Every row gives one point. The window is the flat piece filled in between its corners: a triangle in 3 columns, a solid with four corners in 4, and so on. A path goes straight from each point to the next, and from the last back to the first. After which points does the path pass through the window?

Window (4 x 4)
[[ 16 -49 -74 -14]
 [-27  41 -11 -20]
 [-26   6  75  -4]
 [-54 -20  35  -1]]
Path:
(1): [-13 -17  -8  51]
(2): [-10  10 -50  21]
(3): [ -2 -34 -18 -67]
(4): [-35 -29  47 -58]
(5): [-13  28  58  45]
(6): [-51  25  25  22]
(7): [-40  30  47 -34]
(8): [-48 -16  27 -28]
(9): [-44 -14  42  26]
(10): [-46  20  54  49]
(11): [-27 -31  21 -61]
(12): [-32 -40  39 -34]
Through the window after points: 2, 4, 8, 10

Window (6 x 6)
[[ -24   62    9  -23   29   28]
 [  17 -119    1   12   26    1]
 [  13   32  -74  -10   11    3]
 [ -13  -13  -14   27   12  -29]
 [  96   63   59   31    8   33]
 [  57    7   30   10  -35   13]]
Path:
(1): [ 53  14 -22 -31  38 -48]
(2): [ 33 -71  33  -6  18 -40]
(3): [ -4 -90 -38  35  20  47]
(4): [ -3 -75   5  25  13  27]
(5): [ 31 -80  -9  -3  28 -13]
(6): [ 28  17  14 -39  10 -24]
(7): [ 18  13 -58  47   3  32]
(8): [ -7 -10 -19  44 -10  48]
(9): [ 49  34   1 -16  32 -54]
(10): [ 51  68  23 -24  14 -28]
(11): [48 73 19 37 -2 48]
(12): [ 13  19   6  59 -19  45]
(13): [ 68  45  45 -29  16   2]
(14): [ 32  50 -10  -8   1 -24]
(15): [ 21  57 -43  17 -12  44]
(16): [-26   1 -27  23 -24  28]
Through the window after points: 2, 4, 6, 8, 12

Window (8 x 8)
[[   7  -14  -34  103  -27   21    0   34]
 [ -45    3  -12   19    4   41   69   39]
 [ -83  -22   18   30    2   57   -6   24]
 [  27  -70   36    2   18  -47   23  -30]
 [ -12   14   64    5  -36  -30  -77   55]
 [  -1   -3   19  -37   17  -27  -68   36]
 [   3  -47  -28   32   20  -88   21    3]
 [  29  -60  -25  -46 -102  -36   10    4]]
Path:
(1): [ -8 -49   2  28 -24  10  16  43]
(2): [-61  17   0  -7 -25 -20  31 -43]
(3): [-12  24 -28  29   9 -44  25 -39]
(4): [ -4 -54  -1   3 -24 -30   9  43]
(5): [-39 -64   2  39   2  51 -15  73]
(6): [-41  43  -1  -6  -2  -1  69 -14]
(7): [-27  39  -1   0   5  12  -5 -10]
(8): [-34 -76 -17  29 -21  -9  36  75]
Through the window after points: 3, 5

Window (8 x 8)
[[ 43 -50  -9 -17  47  31 -65 -71]
 [ 36 -38 -15 -24  60  35  16 -72]
 [ 13  29 -17  55 -33  26  19  11]
 [-14  75 -20 -26   2  26 -12   9]
 [ 21  44   5  63  23 -31  14   6]
 [ 36  84  -5 -70 -32  25   2 103]
 [ 25 -25  22  21  75  68 -22 -46]
 [-25  32  45  40 -31 -18  27  16]]
Path:
(1): [-15 -46 -26  29  12   9  -6 -29]
(2): [-11  25 -28  25   3  11  15  58]
(3): [ 36  45   8  15 -10  16   4  -2]
(4): [ 39  23  27 -11  -8  44  -9 -66]
(5): [ 12  -1 -43  31  80  18  -2  27]
(6): [ 18 -77 -10 -17  72  28 -64 -20]
(7): [ 53  26   5   6   4  36 -20 -85]
(8): [ 21  65  14 -11 -34  50  -6 -36]
(9): [-13  24 -29 -15  61  12 -17  33]
(10): [-33 -14 -40  55  84   8  11  -6]
(11): [ 62  33  49  16 -38   4 -20 -61]
(12): [ 31  24  18  34  29  28  -5 -48]
Through the window after points: 2, 6, 8
